Rows are points. Any point is a mix of the corners, with weights that add up to 1. It lies inside the corners' shape when no weight is negative. Say inside or outside, and name the corners with a negative weight.

Corners:
(1): [16 16 -1]
(2): [-21  -3  -1]
(3): [55  0 60]
(4): [-22  -3 -37]
Points:
[-13  -4  -1] => outside (1)
[11 12 -4] => inside
[-14  -1  -9] => inside
[ 5  3 13] => outside (4)
[-18   4 -22] => outside (3)
[-12   0   0] => inside
[-4 -1  8] => inside
[48  0 52] => inside
[ 9 11 -5] => inside

Corners:
(1): [ 37   1 -22  23 -10  51   3  -1 -10]
(2): [-38  60 -32 -31 -20  -8 -34 -31 -27]
(3): [ 4 -8 -5  2 25 11  8  0 25]
(4): [ 35  -5  27  17  -2  -4 -11  28   9]
(5): [-36  16   5   2  -1  13 -33  -4  -3]
(6): [ 33  -8   8   3   2  37  41  24 -14]
(7): [-18   6  -3 -29 -11 -17 -17 -33 -30]
(8): [ 8  1 28 24 -8  4 21 -7 15]
(9): [ 5 28 35 33 39  5 -4 -6 -6]
(10): [ 12   6 -55  41 -15  30 -13  20 -34]
Points:
[10  4 -2  7  5 13 -1  3  3] => inside
[12 -5 -3 13 16 18 -1  8  3] => outside (2, 8)
[  5   6  -9  19  -8  12  -1   1 -11] => inside
[ 5 10  3 13  2  9 -1 -4 -5] => inside
[ 12  13  -9 -18 -14   2  -3  -8  -4] => outside (5, 9, 10)
[ 15   3   8  13  -2   7 -11  12  -1] => inside

Corners:
(1): [ -9 -24  -2  13  -4 -13  11 -26  20  10  11 -18 -16  21  -8  -2  -9  24]
(2): [ -2  14 -15   9 -15  -4  23   0   5  -5  -4 -12  -3   8  48  -4 -23  -3]
(3): [-23 -13  15   0  -1  40   7  12   3 -26   4  20 -46 -21   0 -16 -20  10]
(4): [-19  22 -23  19 -14  17 -23 -29 -16  16   9   0  23  -3 -12   6   3  -2]
(5): [-17 -12  -3 -23  26 -17  -5 -15  38   6 -16  24   8 -17  14  26  16  16]
(6): [ -9 -26  58  -7  36   2   0  24  21 -22  -9   1  -6 -12  12 -16 -23  16]
(7): [ -8  -5  -3   9  10  15 -17  25 -14 -29   8  12 -24   5  -3   6 -29 -30]
(8): [ -1  -9  19 -14 -20  39 -42 -11  -1 -28  34  25 -39  -6  -4  -2 -29 -12]
(9): [-22 -22  10  13 -16  11 -16   3 -47 -12  16  23 -35 -36  16  -5 -20 -17]
(10): [-36 -46   9 -20 -19  -4 -22  22   3 -15 -34  25 -26 -14  14 -12   4   4]
(11): [-33  -1   4 -23  36 -10 -32  10  22  14 -49  18 -17 -29  22   0   4  12]
(12): [ 10   2  -5  34   0   0  -9 -16  -4   5  -8 -16   9   6 -13  18  -8 -35]
(13): [-30  -9  18  26   7   2 -21  14  11  -2 -23  34  -8 -16  22   0  21  29]
(14): [  5  31 -16  -8 -15 -17 -13 -37 -20  -5   0  14  12  -5 -60  17  16 -27]
(15): [  3 -11 -12 -13  22  -6   6 -10  -2   7 -23 -20  -4   8   9  14  38  17]
(16): [ 10  42 -24  -2 -25  -1  15 -11  -1  52   7   1  11  -3 -37 -10  36 -16]
(17): [ -1 -11   3   9 -35   5   1  -3 -19   4  -1   8  -1 -10 -40  26 -25 -10]
(18): [  1  50   8   4  -2   3  16 -36 -24  22   6   7  17  20 -21  23   2 -49]
(19): [ 25 -14 -12  25  21  -3   3 -19  -7   1 -36  13   6  16  22   4 -39   9]
Points:
[-9 -2  8 -1  6  0 -8 -2  1 -3 -8  7 -4 -7 -3  1 -4 -2] => inside
[ -8  -1   1   7   5  -3  -8   4  -5   0 -14   7   0  -5   5   7   0  -9] => outside (1, 3, 8)
[ -4  -3   2   5  -2   2  -3  -4  -6  -4  -7   5 -12   0  -3   1  -7  -6] => outside (4, 5)
[-10  -2  -1  -6   1   0  -5  -5   2   4  -8  10  -8  -6  -3   3   6   3] => outside (12)
[-12  -9  -3   3   8   1 -11  -4   2   4 -15   7  -5 -10  -5   5   4   5] => outside (2, 8, 18)
[ -8  13 -14   4 -17  -5 -10 -23 -10  16  -4  18   5  -6  -8   6   4  -3] => outside (3, 6, 7, 12, 15)

Corners:
(1): [-30   7  17  21  31  -8  14 -10   8 -30 -20 -32   4   9 -19  31 -16   1
   2  -9]
(2): [-16 -15 -17   5  13   3 -26   9  24  -5  21 -24  29  25 -35  13 -32   7
 -14 -20]
(3): [ 12  13  13  26  22 -45 -34  -2 -15   4  -7  -3 -19 -14 -22  -4  21  -9
 -23  -4]
(4): [ 30  30  29  13 -23   0   1  26  17  18  20  11 -22   0  47 -11 -41   1
 -21 -13]
(5): [-33 -49 -24  14  -4  -5  13 -23  16  13   1 -29   1  -9  42 -14 -20   6
  17 -12]
(6): [ 34 -25  14  -5  43 -23  -6  14  -1 -19  32  25 -13  20  15   9 -17 -11
  -5   3]
(7): [  6 -11   3  -6  31  16 -16  -1 -16  -7  14 -15  23  -3 -34 -11  12  12
   0  -8]
(8): [ 12 -12  -1  16  29   5  44  12  16   3  40 -31 -29  26  44   4 -32  16
  -2  20]
(9): [  1   7 -14  -6 -28  19  -2  34  18 -25 -34 -18 -36  19  14  22   8  34
  22   8]
(10): [-20  24  -9  30 -17 -32  23 -14  37   3  -5 -17 -12 -36  12   9 -31 -29
  33 -26]
(11): [  3  21 -11  29 -18 -32 -23   8  14  33  -7   6  28  30  31  23  14  -7
 -11  17]
(12): [ -3   5   4 -25  -3 -14  28  11   7 -31   0   0  -9 -22 -31 -30  -2  22
  -6  -4]
(13): [ 10  -4 -11  -3  -8  15   8 -29 -35   8  -8  26 -28 -20  21  27  33  33
  -5  15]
(14): [-11 -45   0 -18 -26  14 -24 -17 -25  14  37  45 -11  12   7  28  10 -24
 -22 -15]
(15): [-20 -10  39 -24   2  -5  12  27 -29 -24 -37  -1  11 -24 -41  20 -19   3
  17   6]
(16): [-23  20 -13  -6   8 -16  -4  -2 -33  -7 -10  41 -11   4  -9   7  31  15
  10  -5]
(17): [ 11 -20   1 -16   1  29  36 -12 -25  17 -37  42  25 -18  -3 -39 -28  17
  41  12]
(18): [ 28  -7   0 -27  30 -19 -21 -28 -31 -11  18  -1   9  -4 -17   0  -8 -22
 -27 -20]
(19): [ 17  15   5   7  21 -60 -13 -21 -38  13 -19  -3  17  11  -5  29  31 -13
  -4 -20]
(20): [ 35 -43  -7  20  35  -1  -4   3 -27  19  41  10  16   1   8 -37  -6 -28
 -37 -26]
(21): [ 17  26 -14  56 -14 -34  -7  -6 -32  37  21   0  39  45  33 -27 -10  -9
   6   0]
Points:
[  2  -1   8  -3   5  -7  -1   4 -10  -6  -3   1  -1  -1  -3   6  -8   1
  -2  -5] => inside
[  7  -3   2   7   4 -12  -2  -3 -15   9   4   6   1  -2   8   1  -3  -7
   1  -5] => outside (1, 2, 12)
[ 12   7  -2  27  13 -13   0  -1  -9  14   4   1  -3   5  23  -5   4   2
   0  -3] => outside (2, 12, 14, 15, 18)
[  5 -14  -5  10 -11  -1   4   9  -4  15   5  10  -3   8  26 -14 -13  10
   0   5] => outside (1, 7, 10, 18, 19)
[ -3  -9   1   7  -1  -4  -2  -1   3   0   1  -2   0  -3   5   1 -12  -1
  -1  -6] => outside (8, 16, 19)

Corners:
(1): [ 24  -1   8  -1 -17 -26 -60  -2  -3   4   6 -17  -6  19 -18 -13   0  -7
  18   7]
(2): [-18  24   5   5  10 -16 -29 -21 -35   5  -1  -7   8  -4   0   8  -7 -36
  18   6]
(3): [ -5  -9   2   4 -26 -19  -1  13   3   1  -3 -21  -8   1   3  -6   7  14
  11   9]
(4): [-19  -7 -11   0  22 -10 -11   6 -15 -17   2   5  -2   0  32  14  -1 -44
   8  -9]
(5): [ -9  -2  11   2   9  15   5   9   0   2  -5 -12   8   3   3  13   6  13
  12  -6]
(6): [ -5  -8   4 -17  15  19  -1   5  -5  22  -2   9  13  -3  -2 -13 -26  -2
  16 -25]
(7): [ -6  -6  10 -13 -10 -19  -2  10  -3 -13   4 -18   1   4  -3  12  11   7
  12 -13]
(8): [-18   3   0 -17  12  -4  11   1  -3  20   5  19 -21 -28  22 -24  16  -5
   2  -5]
(9): [ 23 -12  13   6   2  -7   6 -19   8 -13  -6  -3   3  12   3 -19 -25   6
   2   0]
(10): [ -8 -13  -2   1  -2  -1   4   0  -4  -3  -8  22  10   0  -5  -5   8   9
 -13   8]
(11): [-20 -13  -9 -14  11  -6  11  17 -13 -17  -6 -10   5 -35  37  14   1  14
  13  -3]
(12): [ -8  -4 -21   5   3  -8   9  11   1   7  -7 -14  -5 -18  -9   6  -5   4
 -14   7]
(13): [ 18  10  -5   7 -14  -3  -5   5  13  -6  -8 -20  -8   9  12 -19   4   5
  11 -20]
(14): [  6  28   8   7 -52  -8   0  -7   6  -7  -2 -23  -2  -7 -14   9   0  13
 -11  -2]
(15): [ -7 -19  10   0  11 -10   1  -2  -3  11   9  18  17   1  19 -18   7  18
   2  -4]
(16): [ -8   5  17   2  10 -23 -27  -2 -24  15  -6  -8 -17  10  17   0   8  -7
  17   4]
(17): [ -9 -18   1 -11  14   6   3  11 -25   6   2  -9   7   4   5 -13 -10  11
  -4   1]
(18): [ -9   2  15   9  11 -11  14  -5  -1 -16  -2  -6  -5   6   1 -21 -13   4
 -22   7]
(19): [ -2  -4  16   5  -1 -12   1   0  -7  -6  11   1  -8   2  -5 -14   2   7
  11 -17]
(20): [-10   5 -37  -3   6  -6  -6   8  -8 -14   3 -19  -3   1   1  11 -28 -11
   3   3]
(21): [ 29  18  10   8 -23 -13   3  14   5   1  -2 -11   2   0  -9  -7  10  11
   2  -2]
Points:
[ -5  -2   3   0   2 -11  -3   1  -6  -3   0  -5  -2  -2   9  -4   1  -1
   3   0] => outside (6)
[-1  1  3  0  1 -8 -3  3 -5  1  0 -9 -1 -1  4 -3 -2  1  6 -3] => outside (10)
[ -5  -1   2  -3   0  -8 -11   0  -6   6   2  -8  -4   1   5  -3  -2  -4
  12  -7] => outside (10, 11, 18, 21)
[ -2   2   3   0  -2 -12  -7   2  -5  -1  -2 -13  -5  -2  10  -2   1   0
   7   1] => outside (6, 10, 19)
[-12  -9  -6  -2   8   4  18   7  -2  -1  -3   4   7 -12  12  -2  -3   8
  -8   1] => outside (1, 2, 7, 13, 16, 19)

Corners:
(1): [  0   2  21  23  23   4  41  -8 -25  23 -10  -4  15 -31   9  -6 -16  15
  30 -17]
(2): [  5 -11 -22  37  -4  14   8  36  -9 -26 -18  23  60   7  -1  43  -1   2
  -8  24]
(3): [ 22   6   3  -2  13 -17  15  15  -7   2   9 -29 -12   8  -9   0   5  15
  -5  15]
(4): [ -8  -3   3  -1  10  -2  22 -13  -5   4  15  -7   5  -9   9 -32 -21  -2
  13  -6]
(5): [-26 -15 -18  11  19 -22  -9   4   5  28 -51  21 -11 -28 -35   2   5 -10
  23  16]
(6): [-17 -25 -29  14  -1   1   4   2  32   5   8  -1  15 -19  15  12 -13 -27
 -19 -26]
(7): [ -4   2  -7  14   5  -1  32 -16   8 -15  -5 -18  10   2   6  12  -5 -14
   3  -1]
(8): [-24 -21 -21 -22   3  -5  34   3 -11 -19 -15  14  26 -14  -1  14  12  14
 -10 -45]
(9): [ 35  23 -14 -26  19  15 -13 -18   0   4 -11  13  -2 -20  21 -18   3 -13
 -34  10]
(10): [ 10 -10 -12  -8  -3  26   5 -26   9  15 -13   0  11 -31  12  25 -22  -6
  -3   4]
(11): [ 17   4  -3  14  -1  19  -8 -31 -18  -2 -24  50  16 -26 -18  20  14  22
 -42  49]
(12): [  1  -7 -20  -1 -33 -13   7 -35  28  -2 -11   7  17 -34   6 -10   9  16
 -23 -16]
(13): [-25 -17 -37  -9  13  -8  -4  26  34 -10 -16 -13  20 -20 -19  22   2 -11
  -6   7]
(14): [-11 -10 -28 -21  -8   1  26   3  10   0   6 -24  19 -22   6   3   5 -18
   9 -26]
(15): [  7   6  29  26   5 -11  17  19  18 -28  16 -18  -5   5  10   2   3  12
  26  -5]
(16): [ 16 -18  27   4  30   2   0 -35 -26   6  -8 -12   8 -24   2  -8 -10  11
 -10  18]
(17): [  5  24 -12 -10   6  -7  10  -5  -8  16  10   3   7  11  13  13  14   1
  -7  10]
(18): [ 34  20  15  -1   6  25   0  -1 -36  10  22   3  34  18 -23 -10 -45  17
  18   4]
(19): [-36 -42  -7   5   1  -9   8  -5 -15  24 -37 -28 -17  -7 -21   4  16  18
 -18 -32]
(20): [  4  -3  13 -24  -8   8   2   6  22  22  -3   2  18 -15 -20  10 -21  -1
   6   4]
(21): [  0  17   1   2   3  -6 -11  12  -2 -19  -8  11   2  -2   9   9  -6 -12
  -7  14]
Points:
[ -1  -4  -9   5   1  -2   5  -2   6   2  -8  -1  12 -14  -2   4  -4  -1
  -2   3] => outside (8)
[-10  -9 -19   1  -3   0  15  -3  -3   2  -9   4  18 -12  -5   7  -2   2
  -4  -9] => outside (9, 15, 16, 20)
[ -3  -6  -9  -1   2   0  14   2   4  -4  -6  -4  14 -12   0  10   1   1
   0  -9] => outside (4)
[-22 -16 -14  16  -4 -14  23  16  18 -14  -9 -12  10 -11   4  10   3  -1
  12 -20] => outside (9, 11, 16, 17, 18, 20)
[ -8  -8  -6   2  -6   0  10  -6 -10   7  -8  14  26 -16  -7  -2  -6   8
  -2 -10] => outside (3, 7, 9, 10, 13, 15)
[-13 -16  -4  14  -2  -1  13  -5   3   1 -12  10  16 -22   4  12   0   3
  -3  -8] => outside (3, 7, 9, 13, 18)
[  3  -2  -8  -6   3   5   9  -6   2   3  -6   7  20 -19  -3   3 -12  -2
  -2   2] => outside (15, 17, 19)
[  0  -2  -3  -2   6   0  10  -8  -1   6  -4  -4   6 -14  -2  -1  -6   1
   0  -3] => outside (2)
[ -6  -7  -6   9  -6   6  -1   8   3  11 -11   5  17 -10 -12  16  -9   3
   2   0] => outside (3, 4, 7, 8, 9, 16)
